Each row is a point. A path goes straight from each point to the next, and from the last back to the first. The post is the endless flat space through its rows: a point in 2 columns, a line in 3, a plane in 4, and so on, so that a path can go around it. How many times does the path go around the post? Going back the other way cancels.
In the rows, 128 means zero.

Post (2 x 3):
[[118  97 135]
 [149 146 131]]
Path:
[[126  65  99]
 [142 130  99]
 [119 126 139]
 [127 122 155]
 [149 109 149]
 [123  53 123]
 [124  99  90]
 [111  94 109]
 [147  95  84]
 [143  98 147]
 [139 166 190]
 [114 137 197]
 [152 120 179]
 [119  23 107]
 [121  78  68]
 [106 144 104]
 [111 141 158]
 [102 114 162]
 [116 139  92]
 [114  93 118]
 [ 98 144 128]
 [112 101 159]
 [147 120 154]]
Times around: 2

Post:
[[125 102 116  81 110  39  84 180 119]
 [124 102 125 117 164 130 120  94  78]
 [136 148 118 157 163 155 123 175 146]
 [144 137 161 145 125 132 125 130 150]
 [111  98 151 109 146  49 137 162 135]
 [149 108 112 154 137 146 128 151 165]
 [119 138 143 105 130 147 158 158 172]
 [ 90 132 117 149 127 123 174  97 131]]
Path (23 x 9):
[[120 194 138 125 130 131 129 141 106]
 [144 143 124 131  82 118 139 140 126]
 [141 136 142 157 133  97 128 137 158]
 [126 119 149  91 121  95  83 117 147]
 [134 109 146 145 115 106  93  90 107]
 [116  77 159 173 175  85 144 104  74]
 [165 111 118 139 177 153 107 163  80]
 [111 155 153  57 139 102 178 120 141]
 [141 115 116 122  86  95 137 100 121]
 [125 133 126 117 174 116 122 180  67]
 [180 123 126 178 117 140 124 156 168]
 [136  91 151 142 118  48 121  85 126]
 [110 100 154 102 225 124  85  83  51]
 [ 94 143  73 149 113 110 138 114 188]
 [171  83 110 116 182 124  77 125  94]
 [102 138 150 144 162  89 134 137 129]
 [ 76 131  95 132 107 118 140 210 189]
 [130 102 122  96 118 137 138 184 128]
 [140 137 107 179 116 143 121  90  99]
 [176 102 160  96 129 121 105 179 105]
 [ 76 118  86 119  92 149 136 134 137]
 [109 143  41 140 117 159  74 129 147]
 [ 70 138 129  92 127 102 199 112 173]]
Times around: 1

Post (17 x 18):
[[128 121  98 157 118  87  97 106 140 158 122 143 139 167 109 145 106 101]
 [148 117 201 131 132  84 161 168 137 118  99 105 142 120 154 144 161 160]
 [ 98 134 143 138  61 132 107 123 141 135 138 127 163 171 133 137  96 142]
 [108 116 194 174 157 118 163  90 185  98 107 152 147 113 122 141 116 145]
 [119  96  78 140  75 148 115 123 120 111 117 116 120 136 120 150  96 123]
 [ 97 129 105 110 112 119  97 143  88 137 153 144 113 115 129 110 141 124]
 [108 128 154 120 130  92 144 146 133  97  82 156 150 126 156 150 114 155]
 [160 133 100 151 128 148  90  59 129 159 116 137 154 156 155 127 101 109]
 [101 159 181 130 154 135 142 185 129 122  87 119 133 121 123 170 166 169]
 [149 129 115 122  72 134  75 104 118 154 136 159 101 159 112 136  81 120]
 [133 109 123 130  94 147  62  92 158 132 125 160 150 176 110 134 128  84]
 [124 109  97 101  91 139 106 130 133 141 154 154 148 116 123 178 132 131]
 [103 132 130 109  92 138 126 150 110 157 124 137 130 118 135 161 125  89]
 [100 141 185 129 113  93 165 147 150 155  60 125 144  86 117 107 162 188]
 [ 78 130 114  88 109 101 100 135 148 133 132 118  63 107 142 122 129 144]
 [104  76 108 105 113 129  94 126 117 166 137 157 128 179 142 127 114 126]
 [102 171 139 124  89 146 180 207 171 128 119 150 120 121 157 116 185 161]]
Path, 28 rows:
[[ 93  91 115 151 108 152  88  69 155 159  63 118 150 122  96 122 191 126]
 [ 70 141 167 129 112 141 115 123 206 159 121 138 165 163  70 162 195 174]
 [139 108 171  91 115 126 113 159 115 134 104 180 156 132  89 111 150 123]
 [108  90 139  99 108  81  97 164  92 156  20 134 139 147 119 140  72 113]
 [125  97 148 117 110 100  94 139 114  86 131 112 133 105 176 178 121 139]
 [119 120 152 121 172  96 107 106  95 106 122 133 136 132 201 143 184 121]
 [133 135 147 124  61 138 134 118 162 128  55 113 146 150 103 145 144 195]
 [ 86 131 126 102 117 153  90 153  86 113  80 138 174 187  80 193  58 167]
 [121  91 105  85 109  79 117 183 128 162 123 142 129 111 127 120 134 141]
 [ 60 126 189 113  77 123  90 156 125 140 111 143  98 150 163  69  89 179]
 [ 98 116 132 124  99 148 125  74 194 138  97 123 154  97 127 173 133 159]
 [105 116 129 168  51 191 162 123 196 117  88 153 178 177  90 194 150 127]
 [121  83 127  98 123 104 105 141  84 110 154 137 172 142 134 179 108  48]
 [116  98 121 125 126 129 157 164 127 113 118 131 135  66 110 148 168  94]
 [118 154 131 128 100 107 115 115 200 130  85 133  81 130 190  29 143 138]
 [ 69 142 123 152  90 135 110 112 119 185 137 177 126 135 144  49 168 185]
 [125 116  85 136 117 149 111 111 110 122 160 183 204 179 105 177 169 122]
 [127 111 144  50  93 151  78 124 105 150 144 149 150 121 132 143 133 112]
 [131 141 160 129  72 145 117 161 165 118 116 138 174 141 102 137 104 108]
 [101 162 107 126 105 156 118 124 154 143 154 138 161  95 160 141 103 114]
 [170 102 143  86 158 146 132 166 111 107 190 171 174 101 133 200 156  87]
 [153 133 123 129 106 115  92  74 111 159 128 161 135 183 132 104 101 135]
 [115 111  90 129  96 142 114  25 140 163 144 105 117  99 156 124 153 155]
 [ 90 111 187 128 135  96 125 153  92 163  99 115 185 137 152 132 153 141]
 [167 187 124 140 136  94  63 122 143 173 107 159 114 119 121 102 128 129]
 [147 121 145 103  92  66 116 137  99 203  59  82 126 148 119 162  54 137]
 [122 100 113 128 166 106 116  77 110 105 113 127 173 101 136 129 137 137]
 [103 137 180 176 101 148 174 108 166 113  97 129 211 130 133 173 134  97]]
Times around: 2

Post:
[[112  99 110  74 187 112 144 100 155 141 107 142 126 157 146 150 196  93]
 [156 137 112 145 124 134 122 142 137  95 114  98 145 122  85 121  85 146]
 [164 121 154 145  85 124 153 199 145  67 134 117 127 132 108 142  88 122]
 [159  92 181 109  86 126  95 170 105  84 118  96 131  96 135  92  81 159]
 [106 148 128 160 185 146 166  99 119 157 114 145  80 162 165 164 113 113]
 [172 133 161 112 102 123  94 166 129 113 166 139 128 128 131 145  99 114]
 [104 108 137  83 186 102 151  89 162 194 154 118 113 141 132 134 142  73]
 [129 122 117 147 128 116 136 133 112 177 142 117 111 187 142 158 119 171]
 [ 92 119 134 109 149 158 185  83 110 186 114 179 112 146 125 142 164  98]
 [152 149 142 159  74 120 109 185 100  97 132  93 118 153 120  96 104 125]
 [132 105 134 152  82 139 114 142 127  89 138  71 134 154 144 154  96 129]
 [124 143 146 121 158 118 150 125 120 166 107 109  73 128 100 165 146 127]
 [157  91 170 132  72  94 114 143 150 122 111 110 105 128 101 149  81 130]
 [ 61 150 141 166 148 118 142 112 123 171 123 150 137 119 167 172 130 126]
 [200 114 194 148 133 148 135 128 131 155 140 138 223  82 176 116 156 108]
 [122 150 170 134 129 155 114 127 143 117 129 115  99 175 126 134  94 169]
 [162 104 170 131 117  91 104 147 143  75 168 129 146 101  86 118 139 125]]
Path:
[[171 132 123 150 115 130 164 169  83 104  74  86  85  93 107  98  85 156]
 [156 113 179 108 102 134 147 119 144 181  97 121  88 129  93 151 136 158]
 [176  96 120  90 112 130 167  85 143 148  98 160  78 144 101 212 182 113]
 [141  88  63 113 108 122 128 156 121  65 107  71 166 198 130 126 164 148]
 [142 155 157 129 179 142 138  90 161 180 135 147  72 143 105 195  82  76]
 [196  72 153  86 140 125  91 151 179  80 142 161 143 100 127 183 121 119]
 [104  94 167  60  82 132  87 131 108 121 126 146  91 134  57  62 102 151]
 [152 130 122 121 158 112 152 163  67 162 141 129 134 102 123 154 132  65]
 [129 123 165 116  70 176 161 147  80 165 121 178 107 208 122 178 122 125]
 [132  93 133 102 118 120 109 132  98 188 137 140 141 179 174 135 215  91]
 [169 168 155 179 139 159 172 165 139 163 138 125 177 127 176 138 151  96]
 [106 104 190 108 101 108 148 125 118 161 179 149 175  73 166 115 163 109]
 [135 140 116 148 140 155 150  95 110 129 109  87 178 140 155 102 113 131]
 [185 148 128 125 152 126 137 183 107 147 126 127 147 132 114 112 114 139]
 [143 124 170 131 116 144 113 160 123 115  94 149 109 133 105 101  63 194]
 [ 96  85 160 145 120 102 143 107 152 139 121  80 120 136 173 146 138 106]
 [152  99 125  63 118 136 145  92 115 125 135 107 110 154 120 121 148 108]
 [172  91 145 117 132 106 145  71 120 176 102 124 110 126  82 179 158  92]
 [108 144 109 171 120 141 186  95 145 120 123 107 117 185 162 138  91 113]
 [183 109 143 104 138 109 204 149 165 139 115 157  58 168  80 193 184 111]
 [136 141 165 114  78 183 112 127 134 107 115 127 110 121 131 116  86 125]
 [172 154 178 141 111  62 150 134 128 155 149 154  73 162 100 120 128 112]
 [ 83  95 158  81 146  89 150 133 165 106 131 120  58 205 123 162 112  87]
 [120 117 188 111 114 154 139 125 112 143 100 132 137  77 138 141  81 104]
 [108 135 128 133 103 100 120 137 119 151 109 114 124 150 145 164 141 155]]
Times around: 2

Post, 17 rows:
[[167 150  97 113 115 175 189  94 175 143 140 121 151 135 132  92 181 135]
 [184  88 136 143 129 107 119 137 130 125  92 145 128 136 164 146 140 147]
 [124 137 154  92 141 107 112 122 151 133 140 118 158 150 164 100  78 123]
 [124  49 188 166 137 101  95 132  98 115  96 120 126 103 180 108 157 138]
 [134  90 143 163 131 110 140 190 113 135 130  90 143 117 133 146 165 160]
 [145  77 143 155 139 134 151 110  98 174 102 131 171 132 127 150 163 132]
 [154 181 107 141 125 193 177 111 127 132 129 136 146 109 121 110 142 128]
 [ 99 140 117 126 119 113 113  97 137 145 137 119 103 133 164 125  94 160]
 [133 149 124 158 180 120  93 123 145 158 144 102 142 137 150 103 104 131]
 [121 133 169 110 142 105  72 124 145 130 144 131 149 156 154 133 144 132]
 [142  97 179 157 172 133 141 144 102 129  84 102 123 126 145 140 167 160]
 [154 141 111 130 137 115 188 103 144 143 138 121 129  96  66  99 143 140]
 [133 110  78 141 142 187 201 124 128 116 125 161 103 130 103  92 135 111]
 [164 128  70  73 136 173 187 116 135 172 129 167 126 101  90  97 143 139]
 [179 140 112 111 104 149 203 115 132 158 141 139 102 146  88  88 162 115]
 [132 150 105  93 150 107 104 107 116 118 112  88 138 168 166 112 115 137]
 [120 153 125 123 137 121 105 117 139 126 115 143 148 178 175  66 106 171]]
Path:
[[132  78 115  94 126 140 171  74 127  97 109 209 158 131 129 121 173 131]
 [137 102 125 138 104  59 115 128 165 116 140 158 132 117 138  95 129 140]
 [122  55 118  74 150  80 118 114 132 164 119  86 132  98  87 125 130 119]
 [167 135 140 105 125 154 119 159 171 150 141 137 173 187 174  55 157 112]
 [163 115  81  59 178 143 136  99 142 197 115 199 145 131 115 118 113 130]
 [138 103 130 120 151 131 122 159 110 127  97 148 148 187 202 111 110 179]
 [142 139 124 123 141 186 150 145 132 144 164 128 176  99 124 152 163 122]
 [ 77 131 105 160 141 170 168  86 124 166 166 176 127 130 110  87 152  95]
 [122  64 197 192 149 146 108 127 132 130 111 179 145  60 148  88 167 117]
 [162 120 141 108 140 135 134 113 148 115 105  95 107 120 110 145 187 144]
 [122  99 159 148 127 128 152 170 134 178 175  67 106 101 114 114 189 179]
 [161 105 112  90 162 148 114 159 109  91  75 107 143 130 146 139 107 165]
 [105 103 115 178 179 131  99 170 129 147 139  91 133 157 144 120 113  93]
 [182 119 119  87 139 117 132 141 143 186 142 117 133 119  98 162 113  99]
 [117  49 114 149 142 187 137 156 130 107 117 162 107 161 158 111 181 162]
 [134 121 102  94 119 158 161  72 165 129 155 197 123 144 165  59  80 102]
 [167 162 125 169  71 126 226  95 179 147 155  89 146 125 142  92 158 126]
 [110 130 121  62 106 119 129 102 162 172 144 103 116  84 155 110 121 145]
 [172 106 135 101  97 182 133 143 142  95 113 135 160 211 194 101 155 155]
 [105 121 146  93 108 189 144  96 147 171 172 151 188 112 153 121 160 115]
 [153 166  87 135 169 183 176 127 103 199 146 119 131 149  99 143  94 137]
 [153 161  90 110 169 126 159 106 132 123 120  69  97 106  75 110 128 145]
 [124 130 154 185 136 161 146 206 143 102 111  38 120 203 176 113 143 168]
 [141  63 129  32 124  79 122  91 114 109 120 131 126 194 145  75 152 142]]
Times around: 2

Post:
[[106 142 156 167 141 177 141 130 125 116 137 172 134  92 130 152 109 119]
 [105 177 157 116 103 148 138 138 102 142 126 114 113 141  96 142 134 117]
 [145 114 123 117 112 113 138 162 102 123 109  65 123 109 126 161 164 132]
 [145 135 147 112 113 141 150 135 100 111 129 104 154 141 117 135  96 139]
 [117 146 135  85  95  82 134 169 100 110  97  79 128  93 144 126 159  86]
 [101 104 145 104 124 100 131 155 107  95 122  81 116 121 139 118 164 139]
 [119  92  77  94 154 101 169 104  98 189  65 121 136 186 116 136  70  75]
 [130 120 157 105  91 110 139 154  95 104 136 109 100 143 165 165 119 124]
 [140 135 137  42 109 103 173 158 116 124 116  91 111 122 118 126 127 131]
 [143 114 156 120 131  95 114 183 111 122 144 117 118 114 132 129 164  92]
 [110 142 155 110 103 141 139 140 140 163 130  94 143 131 134 151 128  96]
 [137 120 143 137 101 154 148  62 120 110 129 131  96 118 151 112  99 101]
 [127 170 112  97 133 117 114 129 140 114 119 132 118 136 152 117 138 141]
 [143 156 169 126 133 129 154 141 143 121  96 124 133 143 114 130 144 128]
 [131 121 119 151  97 175 146 175 159 127 142 132 120 143  77 173  85 106]
 [145 150 135 141 185 223 127 109 130 117  80 139 136 132 165 101  98 126]
 [135 139  94 194 114 114 112 139 194 199  97 189  54  83 107  73  25  94]]
Path (28 x 18):
[[126 136  45  70  87 118 120 158 156 123 118 146 139 119 168 164  69  74]
 [129 137 164 147  68 121  98 203  80 179 119  63 107  96 112 123 165  55]
 [126 108 110 100 114 165 113 185  87 135 147 153  85 135 131 129  47 129]
 [ 97 125 106 118  78 166 107 100 129 122 150 147 104 112 105 141  68 118]
 [106 174 155 116 132 114  61 159 119 139 165 146 138 161 158  88  78 104]
 [140 185 140 160 115 120 111  69 114 124 125 102 112 169 154  97 110  68]
 [174 142 103 118 123 105 169  79 145 131  86  89  85 167 176 130 148 119]
 [109 139 187 201 131 215 160 115 117  65 159 144 139 107 138 189 114 120]
 [201 174 160 125 161 121 136 139 100 122 124 104 184 106 161 146 110 117]
 [144  79 146 167 152 145 180 125 138 117 152 157 173 110 140 116  75  53]
 [152 161 158  93  95 122 136 135 100 150 105 108 108 145 155  85  75 120]
 [104  64 109 131  63 130  84 182  98 148 150 143  97 169 116 150  78  40]
 [ 94 155 109 139 147 134 139 119 134 123 108 140 146  82  92 147 147 185]
 [143 154 157 137 133 137 117  99  93  61 125 144  86 131 161 109 102 167]
 [126 127 101 111 148 139 161 191 141 115 119  98 160  83 115 144 111 109]
 [132 148  82 123 132 135 148 132 154 151 140 155 116 124 129 115  90 136]
 [107 162 169  96  82 127 120 139  99 109 169 116 163 103 160 114 106 135]
 [140 116 160  79 122 100 151 197 126 135  99 127 149 139 121 133 137  67]
 [124 147 118 127  80 127 105 135  84 110 116  98 106 134 156 187 125 132]
 [152 100 118 110 169 153 166 145  74 123  95 135 154 155 101 194  69  82]
 [ 74 128 136  70 147 151 119 209 157 103 126  80 137 130 179  71  88 118]
 [158 157 153  67  99 100 157 169  56 112 109  72 120 112 103 106 148 111]
 [127 141 161  91 136  86 147 179  93 131 106 165  95 151 143 108 101  96]
 [137 120 121 107 136  96 119 199 103 120 138 147 141 125 138 167 128 148]
 [ 84 178 177 124 104 181 100 165  78 110 130 103 109 123  83 154 133 173]
 [170 155 109  58 151 125 161 183 144 127  48  38 156 116  91 123 129 120]
 [ 99  95 171  97 163  79 145 159 105 171 106 121 101 141 163 131 132  70]
 [116 134 140  86 115 132 123 187 154 121  63  37 151 134 142 127 159  95]]
Times around: 3
